Rows are points. Before rounding, the points of a table are all equally far from one centre. They may lie mostly on one side of it. Write the centre, to within rounding.
In the rows, zero is written as 128.

Points, 7 rows:
110  136  123
113  131  108
69  133  154
103  137  103
64  145  126
119  103  146
120  105  97
Centre: 79  100  121

Points:
149  110  102  77
150  142  122  73
135  148  154  112
146  165  106  95
122  87  126  119
157  119  100  80
168  110  108  105
143  114  143  80
148  99  89  105
Centre: 128  128  116  109

Points (14 x 8):
130  153  138  134  129  78  119  132
116  192  146  164  121  146  142  160
127  158  151  181  155  159  167  141
167  131  146  123  130  112  180  148
113  184  125  176  136  133  169  118
107  155  118  211  125  139  109  139
107  189  127  124  148  137  133  162
138  153  158  119  104  142  134  132
159  154  155  164  118  103  116  159
116  147  170  132  117  163  138  159
139  185  141  140  142  101  155  160
116  147  152  161  137  165  143  111
118  171  154  159  117  150  156  118
181  152  133  161  97  149  136  163
Centre: 121  128  107  155  123  128  148  157

Points, 17 rows:
76  133  105  151  119  157  151  144  104  105  78
109  138  103  119  163  176  172  146  154  116  105
119  140  114  156  162  170  155  125  149  100  76
158  136  106  122  140  136  141  154  133  146  80
117  87  110  141  122  173  131  169  123  91  102
122  168  138  165  148  145  94  113  134  95  107
136  127  129  125  164  171  141  94  108  81  90
128  130  79  167  161  140  145  133  119  104  70
146  171  63  128  114  109  129  127  98  115  110
131  88  133  98  149  138  123  160  132  96  110
114  180  95  145  171  138  153  126  112  93  90
109  103  101  159  144  189  102  135  151  84  117
116  163  143  149  132  154  133  117  148  110  72
125  122  121  150  168  167  152  92  112  93  113
122  146  105  152  178  177  134  152  127  105  141
159  141  104  169  152  164  136  122  123  131  99
112  128  88  153  108  176  157  99  100  89  94
Centre: 119  136  97  121  132  146  121  126  127  103  112

Points:
85  134  116  138  83  106  126  169  151  120  98  152
99  134  99  156  80  104  115  157  164  140  107  138
118  153  95  145  85  104  109  173  127  123  91  159
123  132  106  131  89  83  121  189  125  109  105  122
89  128  117  145  95  103  104  179  134  101  119  143
110  122  102  151  103  98  115  171  145  124  79  168
126  150  71  123  82  98  113  173  126  137  109  140
109  141  112  140  105  95  101  189  126  129  109  140
126  135  112  130  103  134  125  187  160  85  88  120
138  161  107  122  124  101  107  185  147  135  113  147
109  135  79  117  92  115  138  192  132  128  93  154
106  132  99  135  122  96  116  197  131  122  95  153
113  156  106  133  102  100  110  189  141  123  96  152
101  106  123  131  99  88  110  178  135  131  115  152
108  125  116  158  90  142  116  165  126  127  84  132
109  136  87  120  113  125  112  206  145  124  108  129
116  149  96  151  96  99  125  193  143  119  96  144
111  145  83  153  94  100  122  187  145  123  109  161
Centre: 127  124  97  128  113  120  126  149  141  114  116  139

Points:
95  81  139  145  108  139  162  141  116  154  156  183  148  137  117  126  105  140
74  119  115  148  84  152  163  102  60  144  139  148  135  141  131  149  116  145
84  100  147  147  80  165  143  114  113  161  148  191  144  146  142  127  123  125
96  115  130  162  73  144  162  119  121  141  148  194  170  145  114  126  127  151
82  121  107  163  94  174  158  135  107  145  132  184  143  136  153  148  138  131
77  114  109  115  110  130  154  125  97  143  178  173  134  168  103  98  139  145
115  133  135  153  88  131  150  130  88  110  166  192  170  139  102  113  144  137
112  122  122  146  105  184  135  128  86  123  134  144  158  122  147  158  124  178
78  133  160  137  103  156  118  160  107  134  145  172  145  145  130  109  129  145
99  114  150  147  83  140  142  118  57  163  132  164  140  138  150  136  144  144
74  142  144  161  71  152  163  96  99  148  141  180  138  139  122  119  127  144
101  121  123  156  107  119  197  106  91  144  133  155  149  135  124  84  123  156
73  129  147  173  71  167  157  107  120  153  154  175  156  151  141  121  138  166
120  100  132  163  94  143  125  101  114  164  131  197  153  135  139  117  130  156
101  127  165  129  83  108  178  97  102  142  133  173  148  142  144  107  144  146
104  123  149  137  60  142  135  90  117  161  135  148  144  122  131  112  147  112
87  125  130  131  78  129  140  128  105  141  140  165  176  149  105  125  110  150
94  128  173  173  101  142  143  104  86  112  116  188  151  136  138  110  143  139
69  126  137  184  95  173  153  137  110  149  125  163  134  145  149  101  130  147
82  142  169  150  87  154  168  117  84  132  132  152  147  131  105  123  127  125
110  121  146  119  91  145  142  112  110  150  125  180  178  173  140  107  130  133
62  127  102  115  95  137  146  115  118  152  123  168  147  157  143  134  148  140
Centre: 109  119  132  158  121  138  143  107  115  124  158  135  138  154  138  128  143  138

Points, 27 rows:
115  128  157  170  171  111  159  90  127  105  129  120  89  123  137  121  120  130  81  118  98  135  168  180
129  84  141  167  159  124  147  89  164  124  112  110  123  138  148  137  143  115  111  124  141  104  175  147
111  99  140  168  171  145  132  88  146  111  96  104  107  105  118  133  116  125  90  116  133  90  144  145
118  111  135  140  153  111  165  105  136  110  127  134  67  124  112  140  162  145  116  129  129  81  164  169
102  126  130  181  171  164  161  78  111  120  129  99  93  105  115  157  127  96  87  135  115  81  194  172
131  124  158  182  169  141  178  85  111  116  107  87  77  113  80  124  124  106  120  131  126  112  163  145
125  121  157  167  146  145  143  80  102  92  102  95  76  153  107  98  141  111  106  124  129  105  187  162
116  124  145  156  182  165  149  76  131  125  164  98  99  88  127  106  147  152  123  120  123  122  156  154
104  106  144  171  158  113  157  98  111  104  132  76  89  134  111  143  107  101  90  129  139  121  157  178
121  101  138  172  159  142  148  94  161  146  152  118  76  158  100  113  104  96  124  125  129  101  162  154
127  111  146  187  162  128  169  73  117  115  140  76  87  138  117  137  126  102  89  118  140  112  169  147
126  66  161  144  175  144  142  80  102  121  146  122  82  118  135  115  117  134  118  130  130  115  175  141
139  103  144  180  174  139  122  111  102  94  147  88  75  110  132  115  121  133  102  132  148  124  165  145
99  108  129  192  175  163  141  91  133  131  144  121  81  121  121  127  157  108  98  142  138  118  156  159
140  93  146  201  164  141  153  95  79  114  129  116  115  155  141  132  135  122  112  120  142  89  159  152
111  106  145  170  166  148  140  79  166  119  119  102  92  103  120  139  119  129  118  116  102  140  167  159
123  109  151  203  163  138  123  81  112  115  137  115  98  152  120  132  127  95  119  129  107  144  152  136
127  100  162  170  170  163  142  70  99  141  119  113  84  124  131  155  84  96  129  116  98  95  169  161
139  104  157  174  198  126  155  126  119  130  112  130  108  117  138  114  126  117  93  113  105  108  148  152
117  112  147  181  186  167  158  82  135  123  134  127  105  121  92  125  106  135  113  116  135  132  176  147
123  105  164  175  161  117  164  101  114  97  134  101  88  155  151  106  129  99  133  116  110  105  166  184
110  117  138  174  196  175  138  101  125  120  160  118  97  121  138  147  135  115  97  106  122  136  155  167
125  112  137  176  177  153  130  84  105  116  145  89  98  125  133  129  126  143  114  133  118  129  169  107
127  102  154  189  168  132  173  96  125  141  123  107  60  106  109  109  111  107  116  136  120  127  160  148
123  130  111  174  183  154  159  72  123  114  108  107  116  107  121  152  103  96  98  141  135  101  147  147
122  73  163  182  143  135  121  118  125  99  116  111  100  152  112  138  104  126  122  131  120  115  165  185
141  120  162  194  159  165  159  100  149  114  94  115  93  101  127  101  139  100  101  148  118  121  151  126
Centre: 135  132  150  148  118  154  147  114  115  123  143  122  113  112  126  132  122  107  117  131  122  107  163  155

Points:
133  137  115  143  113  130  149  126  104  157  163  150  82  149  137  125  122  98  169  119  134  94  106  152
132  122  148  109  192  146  148  124  109  194  159  130  87  151  146  110  133  118  104  145  160  91  105  127
132  130  157  113  177  109  175  150  116  176  137  145  85  139  151  99  123  117  151  176  172  97  124  140
128  120  145  107  143  135  140  137  109  182  164  140  81  161  162  89  153  93  137  139  124  88  106  135
120  140  147  138  149  140  143  135  123  156  154  191  59  139  169  95  120  123  152  156  156  81  114  118
141  126  144  102  154  154  163  132  94  174  154  129  68  157  135  98  135  122  125  127  153  90  93  164
121  139  166  139  170  137  154  116  88  132  148  166  99  143  137  112  100  78  109  148  126  87  110  111
148  133  143  107  154  133  166  121  108  162  154  152  103  121  149  103  107  136  128  141  161  36  117  145
129  107  126  130  129  111  152  117  96  144  154  157  116  138  178  119  112  98  99  146  169  71  120  148
147  149  156  138  177  134  147  103  104  177  150  137  80  149  169  101  121  115  152  171  138  93  134  140
127  142  141  155  150  119  180  133  105  177  144  162  67  151  145  106  113  125  133  134  132  67  107  121
130  157  152  131  159  115  156  148  79  171  161  159  75  148  165  124  122  117  146  144  134  54  116  132
131  136  151  136  179  148  164  119  103  155  171  137  75  154  123  99  128  114  137  156  150  64  138  146
147  153  142  86  152  115  152  125  98  166  147  165  97  150  136  105  103  109  161  148  141  90  96  145
121  127  157  136  166  127  158  141  84  174  122  166  98  154  142  115  137  117  144  140  164  60  129  129
119  148  149  130  170  147  130  111  93  183  142  122  73  139  167  118  147  99  143  134  128  93  114  142
133  126  129  107  176  109  179  134  111  156  144  158  81  159  177  102  119  98  148  162  126  102  120  120
105  141  164  95  129  130  157  128  119  163  162  143  82  142  148  127  166  131  136  144  146  53  119  114
122  152  105  114  120  158  136  97  105  152  176  129  90  135  157  117  112  134  151  176  140  90  106  161
160  143  129  130  136  130  144  115  95  162  146  155  71  139  134  127  136  135  131  149  168  79  155  145
142  164  144  121  160  152  161  158  130  175  160  160  62  144  156  117  129  118  140  148  148  71  126  149
116  149  142  112  189  157  177  129  100  161  149  171  91  136  173  98  129  113  155  142  154  66  116  115
142  167  172  116  133  149  143  136  121  168  150  152  87  148  166  119  124  149  113  129  119  59  141  137
122  136  161  136  174  131  169  129  96  168  152  155  96  131  148  153  127  78  129  167  147  72  115  139
142  156  131  124  125  148  158  121  95  152  171  151  64  150  152  119  133  106  120  127  151  70  128  106
147  140  138  128  147  135  146  119  142  153  171  161  67  137  158  84  154  133  143  131  138  72  110  156
132  128  162  109  152  126  160  121  121  156  151  184  80  155  152  122  102  158  132  152  129  72  147  122
156  139  115  146  169  148  127  135  104  148  126  117  105  128  146  106  160  142  129  149  141  62  116  124
Centre: 121  140  143  127  148  139  158  136  107  141  158  147  115  129  154  119  132  137  127  145  139  111  115  135

Points:
134  112  150  106  129  79  104  129  85  126  135  103  128  105  120  140  132  163  135  142  185  110  73  120
122  91  163  118  102  139  131  107  87  106  152  62  131  130  115  147  142  174  118  142  165  119  91  148
130  143  150  82  104  110  108  93  102  117  131  99  164  124  100  111  129  185  109  157  115  100  102  184
93  127  154  104  118  121  91  109  99  130  162  70  122  101  91  124  137  165  115  148  157  122  180  157
118  142  137  118  80  128  117  107  92  101  156  66  146  113  91  108  116  175  119  144  155  132  152  179
131  123  108  122  109  94  90  88  114  115  125  79  131  118  74  132  128  157  106  131  156  65  123  132
140  136  140  114  95  114  94  105  119  149  139  84  160  115  107  131  148  182  111  137  132  92  86  123
112  112  157  105  79  107  97  105  82  91  136  85  141  119  100  146  132  179  135  133  151  112  108  141
124  111  156  116  114  113  110  95  61  113  175  63  175  129  88  108  110  164  110  128  146  88  133  190
128  125  156  94  125  95  81  136  73  100  137  67  148  126  85  122  164  182  116  127  128  111  137  159
127  150  114  112  102  118  104  90  72  132  133  84  137  77  111  149  140  138  135  131  159  117  91  182
147  118  169  133  106  115  104  94  97  127  133  91  168  99  76  132  147  158  105  130  139  124  105  177
88  149  152  98  121  98  124  114  75  100  126  97  153  136  100  138  148  133  77  130  151  128  128  163
139  148  139  103  120  113  110  119  60  93  138  66  130  113  120  156  152  182  143  152  143  95  114  169
130  130  154  64  86  95  90  122  98  142  151  109  114  108  112  138  112  151  111  130  152  122  101  142
120  106  152  110  85  99  98  96  67  118  156  104  141  123  127  137  127  156  124  169  125  104  115  113
110  109  148  125  121  97  98  98  115  123  152  83  162  156  123  147  112  169  107  157  113  116  115  148
125  124  144  75  117  109  78  120  98  119  117  109  171  108  104  142  144  182  93  152  126  113  122  154
117  154  141  101  94  119  133  106  132  107  174  89  162  140  110  140  136  184  114  156  133  113  105  174
180  109  132  84  96  102  114  80  104  119  181  65  150  123  101  132  138  167  143  151  150  119  133  146
134  127  162  122  92  100  143  103  86  105  175  112  130  137  112  119  141  142  145  174  159  90  80  151
145  110  127  101  120  112  92  123  103  97  136  78  145  78  116  153  152  148  136  136  116  96  74  143
78  159  129  115  120  100  111  109  99  153  147  94  110  125  124  147  133  120  162  129  160  123  124  159
118  138  140  103  162  123  116  75  115  106  152  78  120  109  113  119  124  149  135  175  143  124  130  108
125  102  149  92  123  77  111  115  96  108  132  60  154  139  86  124  172  146  159  153  156  99  121  114
129  123  134  138  113  101  89  84  108  102  143  63  133  111  104  137  121  169  142  144  118  113  136  169
123  118  113  92  104  112  94  107  93  97  134  64  109  126  106  139  145  182  126  153  113  104  141  151
151  137  136  103  110  107  80  138  76  96  161  88  127  144  111  121  133  179  145  165  159  129  124  131
127  120  165  115  100  108  116  127  77  130  153  61  156  125  142  116  147  181  114  129  109  70  128  144
Centre: 129  115  123  103  132  121  130  127  97  128  152  102  149  120  109  119  133  140  131  133  147  102  129  152

Points (28 x 24):
127  123  92  151  113  116  81  168  136  156  148  122  125  148  108  91  104  143  114  156  146  59  148  63
137  124  117  136  114  144  96  174  140  128  135  97  154  139  115  99  108  132  124  138  90  52  122  86
129  115  100  107  119  119  94  187  136  150  121  109  123  121  96  127  135  133  134  168  123  73  120  58
135  120  97  145  110  120  94  185  141  111  120  115  146  159  119  95  116  133  157  177  124  86  149  59
161  177  98  122  105  117  115  159  171  130  106  117  89  119  113  111  108  147  126  136  128  99  116  63
174  138  130  188  97  131  117  154  132  158  92  143  115  120  130  100  141  151  134  147  111  76  149  98
145  135  112  145  82  143  106  185  126  143  149  109  116  141  120  90  116  126  123  145  123  58  96  91
151  150  87  130  106  116  134  163  125  131  155  134  94  113  114  117  98  180  137  143  121  92  150  98
163  139  116  147  133  129  114  149  107  165  142  149  98  139  111  120  98  158  119  137  113  75  159  64
123  161  102  125  95  111  67  175  136  142  159  129  125  118  119  112  119  136  131  163  107  79  143  86
140  136  121  184  107  141  81  141  163  118  95  114  120  148  138  141  136  159  106  157  118  70  116  85
138  120  103  165  113  84  98  185  132  116  127  137  144  134  129  105  112  141  144  145  116  68  118  56
132  127  105  167  107  119  97  141  149  141  121  88  115  98  116  140  86  127  125  160  105  93  131  58
150  147  93  163  118  108  102  177  137  148  149  119  127  128  121  113  90  141  137  141  141  77  152  46
130  134  85  125  99  98  124  141  126  109  119  120  122  127  166  108  120  148  119  143  106  73  112  70
136  105  123  166  119  142  111  175  138  133  131  105  126  154  135  113  121  143  122  169  92  60  137  73
179  100  118  175  95  141  109  167  157  127  100  138  115  140  104  119  100  141  122  180  94  75  119  98
152  144  109  134  83  100  94  133  154  142  115  110  120  122  144  107  126  144  130  154  88  62  116  109
143  151  93  150  104  105  105  166  145  152  142  139  85  138  109  101  86  133  113  162  115  63  118  77
149  132  85  191  119  103  106  167  155  146  145  127  120  146  138  110  100  123  113  153  107  55  143  95
132  108  107  146  106  103  112  157  158  130  120  132  135  126  118  94  92  149  123  136  98  64  153  58
145  136  102  141  108  112  117  173  102  123  116  112  114  120  138  119  98  135  132  155  113  91  153  49
140  138  153  145  108  139  106  172  134  130  147  127  98  130  129  116  91  133  97  159  87  93  146  80
161  155  107  159  109  96  106  182  129  170  131  141  123  130  131  132  99  156  146  171  102  83  147  85
159  146  121  145  104  132  85  148  127  154  120  99  106  145  101  131  98  153  130  129  105  61  129  90
155  138  117  136  142  128  122  159  120  128  112  85  115  141  119  101  103  130  105  159  94  68  141  82
146  125  101  124  95  125  126  151  115  152  165  111  153  105  96  116  128  152  116  135  96  74  117  98
143  154  113  141  116  120  100  160  148  140  153  131  108  153  116  114  121  137  107  172  106  70  137  42
Centre: 143  126  109  143  125  130  112  145  145  139  125  141  134  135  123  119  118  130  124  148  134  114  120  103

Points:
106  146  125  107  85  136  148  131  81  179  121  100  107  145  152  94  124  138  120  113  161  98  123  106
120  140  165  85  120  167  126  154  96  151  135  124  120  164  85  78  159  155  138  134  159  129  154  93
122  114  148  76  123  141  160  172  82  161  126  133  141  146  100  75  110  164  137  164  131  114  120  88
85  131  129  101  129  137  180  126  76  162  146  130  111  174  86  78  108  148  90  165  143  101  152  114
108  145  126  102  114  132  126  171  86  176  111  165  108  150  88  73  104  164  117  162  136  140  142  92
141  123  139  110  113  136  185  159  108  174  152  134  144  158  100  76  148  150  122  153  153  137  143  97
112  133  126  103  87  137  113  152  125  161  134  123  117  170  113  60  87  139  121  128  169  135  163  94
118  149  116  100  102  142  175  149  97  176  130  113  106  141  114  82  126  157  122  114  157  92  144  83
122  136  118  95  95  142  173  140  88  129  135  134  114  176  101  64  135  161  115  142  172  90  140  113
160  146  113  102  124  149  159  152  112  184  150  147  123  167  122  74  117  146  117  182  140  123  132  97
137  126  117  98  112  156  166  179  102  178  119  118  96  162  102  95  150  157  112  130  161  125  142  105
133  150  101  118  120  150  126  151  96  146  150  137  138  160  101  65  107  174  97  117  119  80  119  100
99  143  135  92  112  145  120  145  90  166  143  98  134  176  118  113  163  138  112  175  150  129  151  89
133  136  126  124  121  123  165  161  73  140  97  170  123  170  108  84  105  154  127  131  119  140  151  113
139  127  109  93  119  127  123  143  97  176  140  117  135  183  116  67  159  149  118  118  164  121  153  95
98  130  123  92  91  151  152  167  98  162  127  135  132  162  122  100  137  178  118  143  132  101  149  63
141  162  160  128  87  140  151  149  65  149  110  132  147  174  118  117  101  168  143  133  166  132  149  108
130  135  94  75  89  163  121  158  101  140  134  128  132  163  106  77  129  123  121  138  171  105  151  102
144  155  146  111  97  146  136  145  91  135  137  116  119  172  87  71  112  164  108  150  133  153  119  92
119  135  117  95  73  127  143  144  98  191  145  129  87  168  89  88  108  158  126  134  148  141  135  93
125  133  155  107  104  141  139  143  82  137  126  131  113  181  108  59  108  163  112  146  146  128  88  98
124  135  93  127  109  165  153  150  69  165  129  103  136  159  110  73  115  156  119  144  131  121  143  82
123  111  144  97  94  123  148  131  84  180  132  152  127  155  101  101  137  153  116  116  141  147  104  65
108  153  152  79  90  123  143  161  93  160  127  111  135  156  103  94  121  124  126  164  141  119  111  93
84  115  130  100  104  130  132  168  126  157  149  104  110  150  101  74  99  148  90  131  161  129  158  123
110  135  153  89  108  135  130  163  70  130  146  137  136  161  102  71  114  131  115  114  138  91  161  112
112  127  92  142  110  155  135  145  93  138  121  151  106  183  83  90  113  133  148  143  147  146  133  88
126  103  120  101  106  160  145  151  70  156  93  109  115  172  95  75  123  139  136  148  135  121  129  87
145  142  132  90  115  121  127  156  87  163  126  130  103  164  101  64  133  148  129  142  146  156  136  93
Centre: 121  124  130  111  122  144  130  122  108  157  129  138  131  152  107  117  112  154  120  140  145  115  137  123
